Rows are points. Each copy is the shape, with its points in the same order, turned, moved and blurred by noise. Is it also mirrored, or only turned?

Shape (8 x 3):
[-0.19 0.35 4.24]
[0.84 -0.07 0.40]
[-0.63 0.75 0.54]
[-0.37 1.95 -1.16]
[0.45 -4.93 -0.13]
[1.18 0.06 -1.11]
[0.82 -1.71 -0.86]
[-0.51 2.12 -0.98]
Copy 1, 8 rows:
[-0.28 0.47 -4.96]
[-0.86 0.07 -0.94]
[-0.64 -1.52 -1.75]
[-2.05 -2.18 -0.55]
[3.79 2.16 0.51]
[-1.32 -0.20 0.61]
[0.75 0.49 0.39]
[-2.04 -2.37 -0.31]
Copy 1 is: mirrored
Copy 2:
[4.36 1.30 -0.70]
[1.07 -0.87 -0.19]
[0.81 0.94 0.25]
[-0.81 0.73 1.54]
[0.22 -2.50 -4.56]
[-0.28 -1.33 0.39]
[0.00 -1.82 -1.41]
[-0.92 1.14 1.42]
Copy 2 is: mirrored
Copy 3 (8 x 3):
[2.81 3.80 2.40]
[0.11 1.61 0.18]
[0.93 1.01 0.48]
[1.04 -0.39 -1.56]
[-3.31 0.85 4.24]
[-1.28 1.55 -0.46]
[-1.88 0.94 1.13]
[0.98 0.12 -1.53]
Copy 3 is: mirrored
Copy 4:
[3.22 -2.23 0.50]
[-0.42 -0.82 0.47]
[0.67 0.49 0.32]
[-0.49 1.75 -0.81]
[-1.85 -1.70 5.10]
[-1.79 -0.05 0.25]
[-1.84 -0.49 1.96]
[-0.22 1.75 -0.94]
Copy 4 is: only turned

Shape:
[0.24 -0.11 -2.00 -2.08]
[-0.80 2.67 3.39 0.55]
[-1.09 0.94 3.49 0.17]
[1.27 -0.47 0.32 -0.15]
[-1.40 0.11 3.98 0.38]
[1.30 -1.38 -1.26 1.43]
[-1.49 0.34 -2.50 -0.92]
Copy 1, 7 rows:
[-2.28 1.02 -1.02 -0.32]
[1.02 -1.31 4.39 -1.76]
[1.01 -1.31 3.46 -0.31]
[0.23 -0.59 -0.48 -1.04]
[1.39 -1.95 3.31 0.19]
[1.08 1.21 -2.02 -1.40]
[-1.44 3.21 0.12 -0.15]
Copy 1 is: only turned
Copy 2:
[0.60 -2.15 1.60 1.25]
[-3.37 2.71 0.65 -0.83]
[-3.47 1.41 -0.24 -0.94]
[0.21 -0.67 0.01 -1.10]
[-3.81 1.17 -1.23 -1.06]
[2.09 -0.34 -1.07 -0.32]
[0.14 -1.10 0.67 2.94]
Copy 2 is: mirrored

Shape:
[-1.63 -2.14 -2.71 0.55 1.38 -2.78]
[2.28 -0.81 0.08 -0.19 -1.61 1.18]
[-0.65 -1.03 -0.84 -1.32 -1.70 -1.13]
[-0.18 0.90 0.32 -2.16 -0.60 -1.13]
[-3.34 -2.38 -1.04 1.35 0.70 1.49]
[0.14 0.59 0.33 -1.11 -0.18 2.20]
[0.84 0.91 -1.29 -2.55 -0.46 2.48]
[-1.32 -2.26 -0.88 0.88 2.37 -5.19]
[-1.86 1.44 -1.71 1.56 -0.75 2.82]
Copy 1 (9 x 6):
[3.07 -0.10 -0.11 0.82 0.81 3.35]
[-1.53 1.56 1.36 -0.57 -1.53 -0.42]
[-1.03 1.11 0.10 1.14 1.25 1.88]
[-1.63 -0.66 -0.48 -0.15 2.06 0.80]
[2.72 1.79 -1.26 3.11 -0.63 0.02]
[-1.01 1.17 -1.21 -0.24 -0.11 -1.54]
[-1.82 2.38 -2.06 -1.41 0.08 -0.82]
[3.53 -2.31 1.53 0.82 2.08 3.49]
[-0.09 0.83 -3.41 1.54 -2.56 -0.87]
Copy 1 is: only turned
Copy 2, 9 rows:
[1.46 2.16 -1.76 3.92 -0.13 -0.38]
[-0.14 -1.12 -0.55 -1.27 3.10 -0.34]
[0.36 -1.28 0.17 2.06 1.02 -0.86]
[0.01 -0.48 1.51 0.31 -0.27 -1.15]
[1.49 -1.16 -2.85 1.71 -1.02 2.74]
[-0.59 -1.21 0.28 -1.42 0.46 1.36]
[-2.38 -0.92 1.43 -0.54 1.32 1.72]
[3.46 3.22 -1.17 3.68 -0.79 -2.00]
[-2.30 -1.46 -3.00 -0.36 -0.92 1.65]
Copy 2 is: only turned
Copy 3:
[1.51 2.81 -1.22 -0.29 -1.69 -3.25]
[-2.24 -1.24 0.50 1.68 -1.31 0.64]
[0.54 -0.58 -0.60 -0.14 -2.60 -0.43]
[0.46 -1.47 -1.28 -1.14 -0.45 0.57]
[-1.09 1.52 1.97 -2.31 -2.39 -3.14]
[-1.37 -1.70 1.87 -0.88 -0.15 0.12]
[0.10 -2.58 2.31 0.61 0.11 0.43]
[0.84 3.22 -3.81 -0.79 -0.88 -3.52]
[-1.08 1.18 3.90 -1.68 -1.36 0.76]
Copy 3 is: mirrored
Copy 4 (9 x 6):
[-1.49 0.34 0.48 -1.40 1.89 -3.64]
[2.15 -1.52 -1.35 1.09 0.00 0.73]
[0.61 0.92 -1.79 0.35 1.80 -1.03]
[0.94 2.36 -0.86 0.24 1.16 0.73]
[-2.49 -0.42 -2.51 -0.60 -1.59 -2.73]
[0.85 0.84 -1.38 1.09 -1.98 0.74]
[1.99 1.57 -0.91 2.84 -1.76 -0.06]
[-2.36 0.25 1.65 -3.30 3.47 -2.16]
[1.46 0.88 -2.77 -0.81 -3.58 -2.18]
Copy 4 is: only turned

Shape, 12 rows:
[2.13 1.47 -1.39 0.60 0.44 -2.64 1.44 1.17]
[-1.09 -0.54 0.47 0.03 -0.57 2.18 3.28 0.17]
[-2.30 -0.30 1.16 -2.85 -0.23 1.47 1.59 -2.91]
[2.87 -0.87 2.16 0.79 -2.09 -0.65 -1.05 -3.54]
[-0.80 -0.77 1.86 2.34 1.27 1.31 -1.27 -0.58]
[-2.01 0.80 1.56 -0.82 1.48 1.47 -0.42 -1.45]
[1.56 2.77 3.66 1.47 -1.99 -2.47 2.92 0.05]
[0.08 -0.71 -0.02 -0.88 0.67 0.61 0.99 1.73]
[-0.94 0.73 0.58 -1.23 -2.70 2.19 0.60 0.76]
[0.00 2.63 1.37 -2.98 1.12 -2.55 2.11 1.65]
[1.51 2.90 0.50 -3.19 -0.43 1.35 1.71 0.56]
[1.01 2.11 0.08 1.17 1.26 -1.94 -1.75 0.03]
Copy 1 (12 x 8):
[-1.39 -1.43 0.66 -0.35 -2.93 -1.77 1.50 -2.12]
[0.76 -0.15 0.91 -2.88 2.57 0.10 -0.58 -0.36]
[2.33 2.59 -1.03 -1.22 1.26 0.10 -3.26 -0.19]
[-2.82 3.21 2.77 2.01 -0.16 -2.05 -2.30 -0.59]
[-3.23 -0.16 -1.12 0.63 2.91 -1.79 -1.75 0.32]
[-0.34 0.58 -2.18 0.06 1.40 -1.19 -3.21 0.94]
[0.05 1.61 1.68 -1.34 -0.34 -5.22 2.37 0.97]
[0.58 -1.75 -0.06 -0.02 1.28 0.25 -0.32 -0.07]
[1.05 0.39 1.16 -0.78 0.84 1.06 -0.81 2.53]
[2.57 -1.07 -1.66 -0.33 -1.81 -2.84 0.76 -0.36]
[2.22 -1.34 1.21 -1.59 -2.12 -1.06 -1.63 0.89]
[-2.57 -0.55 -1.06 0.98 -1.91 -2.23 -0.48 0.21]
Copy 1 is: mirrored
Copy 2, 12 rows:
[0.99 -1.70 0.69 -2.41 -1.91 -0.08 -3.79 1.13]
[1.96 -0.21 -1.60 2.59 0.98 -1.47 -1.64 1.70]
[-0.20 -2.98 -2.17 2.69 1.85 -1.94 0.82 1.03]
[4.00 -4.85 -1.56 -0.19 -1.14 0.59 0.30 -2.11]
[0.88 0.03 -1.68 1.89 -1.41 1.18 0.15 -2.27]
[-1.37 -1.07 -2.00 1.47 0.92 0.23 0.63 -0.69]
[3.21 -3.08 1.42 -0.08 2.37 1.67 -4.44 -1.29]
[0.87 -0.01 0.01 0.67 -1.00 -0.15 -0.56 2.08]
[2.53 0.18 -0.63 0.15 2.05 -1.58 0.54 0.73]
[-1.31 -2.42 2.21 -0.81 1.86 0.97 -2.38 2.49]
[0.93 -1.72 -1.36 -1.65 2.61 0.49 -0.74 3.10]
[-0.48 -1.50 -0.21 -2.38 -1.61 1.32 -1.73 -1.66]
Copy 2 is: only turned
